Each row is a point. The window is the flat piece filled in between its corners: a triangle in 3 columns, a solid with four corners in 4, and so on. A path goes straight from each point to the next, and from the last back to the first. List the points from which the path goes on through the window.

Window, 4 rows:
[[-0.1 -1.5  4.4  1.9]
 [-0.7  3.6 -2.6 -8.0]
 [-0.4  3.2  1.4  1.5]
 [-0.1 -3.7 -0.4  7.9]]
Path:
(1): [-5.6  4.7  4.4  1.0]
(2): [-4.2 -5.6 -2.1  1.8]
(3): [4.2 1.8 0.2 4.4]
(4): [ 2.1 -1.8  0.6  0.4]
(5): [-3.0 -2.2  2.8  3.6]
(6): [-3.3 -1.0  0.1  6.8]
(7): [ 3.1 -3.1  2.6  6.7]
(8): [ 5.8 -4.8  0.0 -0.4]
Through the window after points: 8

Window:
[[ 2.1 -4.8  4.4  0.9  3.4 -0.5]
 [-3.0 -5.7 -2.4 -2.9  5.1 -1.9]
 [-4.6  2.6  0.4 -0.9  1.9  0.5]
 [-0.6  2.6  2.1 -0.5  6.2  2.1]
 [ 5.5 -3.3 -7.1  1.1  1.4  1.1]
 [ 3.0 11.8 -2.3 -0.3  2.2 -1.9]]
Path:
(1): [ 2.5  0.7 -1.5 -1.4 -1.8  2.3]
(2): [ 4.8  0.1 -2.8  5.2 10.4 -3.2]
(3): [ 2.4 -0.7 -5.2  4.3  7.0 -4.7]
(4): [ 1.9  0.2  1.6 -3.1 -2.8  6.9]
(5): [ 0.7 -1.4  1.0 -2.7  4.1  2.5]
(6): [-1.0 -3.5  1.8  3.9  4.6 -0.6]
(7): [-4.3  0.6 -1.4  0.7  3.4 -1.0]
(8): [-1.8  3.5  2.6 -4.2  0.4  2.6]
Through the window after points: 7

Window:
[[-4.8 -3.6  1.2  1.5  3.1 -2.7 -4.4  0.1]
 [ 4.0 -1.6 -3.4  5.5 -0.1  3.3 -0.9  2.3]
 [-1.1  9.3  1.3  0.8  1.5 -3.6 -1.2 -0.2]
 [ 0.1  0.2  4.7  0.0  3.5 -1.7  2.2 -2.5]
 [-1.8  4.7  3.2  8.5 -2.7 -1.6 -3.0  5.4]
 [-4.0 -3.9 -2.2  0.5 -2.3 -4.9  7.6 -2.6]
 [-1.4  3.5  3.5 -5.4  2.6 -3.5  4.1  2.3]
 [ 8.2  1.9 -3.4 -5.8 -2.3 -3.5 -2.9  1.4]]
Path:
(1): [ 0.0  1.1  2.2  1.1  3.5 -3.0  1.3  2.6]
(2): [-1.6  3.7 -0.4 -0.8 -2.6 -0.1 -1.3  0.3]
(3): [-0.4 -1.8  1.0  1.1 -3.6  0.6 -2.0 -2.2]
(4): [-1.8  8.3  1.1  7.2  4.4 -5.9 -1.0  6.1]
(5): [ 1.9  0.3 -2.0  2.1  4.3 -2.2 -0.4  1.3]
(6): [ 2.4  0.2  3.3 -0.9 -6.9  3.0  0.5  0.4]
(7): [ 1.6  1.2  2.8 -0.6  1.9  6.0 -0.6 -2.0]
(8): [ 2.2 -1.7 -6.2  4.7 -2.0 -8.8 -2.5  5.6]
(9): [  3.3  -0.8  -1.3   4.7  -0.1 -11.8  -7.5   1.8]
(10): [-2.5  1.4  0.8  1.1  0.2  3.1  3.2 -0.9]
(11): [-1.4  3.7 -0.4  1.0 -7.5 -0.2 -2.7  0.4]
(12): [ 0.7  0.8  4.0  6.4  6.7 -4.4 -1.3  5.3]
Through the window after points: 1, 5, 7, 11
